Rows are points. The last column is the point's height on a tilted bowl or saddle (a function of degree 2), plus a little noise. Count its main directions that bend up, bend down and stay straight.
(in the rows, 128 means zero)

Points (11 x 3)
[[115 116 137]
 [ 77 171 115]
 [225 187 247]
 [ 34 162 149]
 [173 160 158]
 [136 163 122]
 [137 103 161]
 [122 145 120]
 [ 86 112 140]
 [134 135 132]
 [106  89 166]]
Directions: 2 up, 0 down, 0 straight

Points (15 x 4)
[[ 87 154 105  94]
 [179 111 140 101]
 [184  93  87  77]
 [ 70 158 102  77]
 [172 197  97 105]
 [167  60 180 110]
 [120 128 181  88]
 [177 147 122 102]
 [ 90 110 213  37]
 [ 45  91 156 135]
 [110 111 167 110]
 [ 69 116 109 126]
 [145 164 155 102]
 [126 152 155 100]
 [167  94 206  57]]
Directions: 1 up, 2 down, 0 straight

Points (26 x 5)
[[107 137 139 103 134]
 [145  75  71 119 168]
 [120 189 135 101 146]
 [101  79 204 117 159]
 [116 167  81  99 160]
 [ 85 121 206 119 151]
 [139 183 176 118 144]
 [124 116 114  95 142]
 [129  86 151 196 137]
 [154 137  44 204 198]
 [ 57 173 162 149 152]
 [118 161 137 170 124]
 [ 33 144 109 142 187]
 [ 91 133 148  91 146]
 [172  91  91 172 148]
 [150 199  79  68 195]
 [200 156 141  75 182]
 [153 109 142 182 125]
 [183  68 118 151 148]
 [109  17  74 216 249]
 [117 150 181 202 135]
 [164 129 173 126 135]
 [141  71 160  98 153]
 [135  64 154 139 138]
 [115 133 118 125 128]
 [162  81 149 152 132]]
Directions: 4 up, 0 down, 0 straight

Points (46 x 7)
[[136 114 155 101 112 163 118]
 [109 109  76 190  87 186 109]
 [131 146 153  68 159 124 118]
 [153 179  82 107  60 151  58]
 [147  92 145  66 136 150 116]
 [171 145 117 126  87  86 113]
 [121 241 194 134 138 105  41]
 [161 154  81 111 169 104 112]
 [140 111 171 110 134 154 127]
 [ 51 172 115 123  27 145  43]
 [188  87  68  12  47 128  26]
 [ 36 189 181 121 187  71  65]
 [153 179 124 139  89 151  88]
 [139 109  97 127 133 105 131]
 [119 136  82 155 140 135 115]
 [113 148 140 188  92 121 106]
 [150 147 117 134 140  84 129]
 [ 73 105  81 167  78  68  91]
 [124 151 127 135 131 160 112]
 [130 143 135 119 104 164 109]
 [ 96  96 162 101  88 153 114]
 [114 160  99 103 120  60 110]
 [110  95 129 136 147  90 138]
 [124 106 159  78 171 156 117]
 [133 107 180 140 132 108 140]
 [150 163  52  98 103 162  67]
 [223 143 113  96  45 150  55]
 [ 73 173 153 117  90  88  85]
 [135 116  96 114 194 202  90]
 [ 55 187  75 110 140 157  55]
 [105 129  78 182 249 134  88]
 [141 150 141 125 156 194  99]
 [150 102 153 120 154 116 143]
 [143 172 125  99 167 117 113]
 [194 181 129 106 107 145  78]
 [180 106 190 105 155 154 123]
 [ 70  67 134 132 158 108 118]
 [ 96 138  73 159 143 159 104]
 [108  51  82 148 154  95 112]
 [161 169 123  45 144 142  79]
 [ 80 182 124  65 158 117  83]
 [131 135 130 155 159 153 124]
 [102 146 127  28  98 200  37]
 [158 143 112  61 113  83 114]
 [127 115  96 154  88 103 119]
 [156 120 135 142  73 145 118]]
Directions: 0 up, 5 down, 1 straight
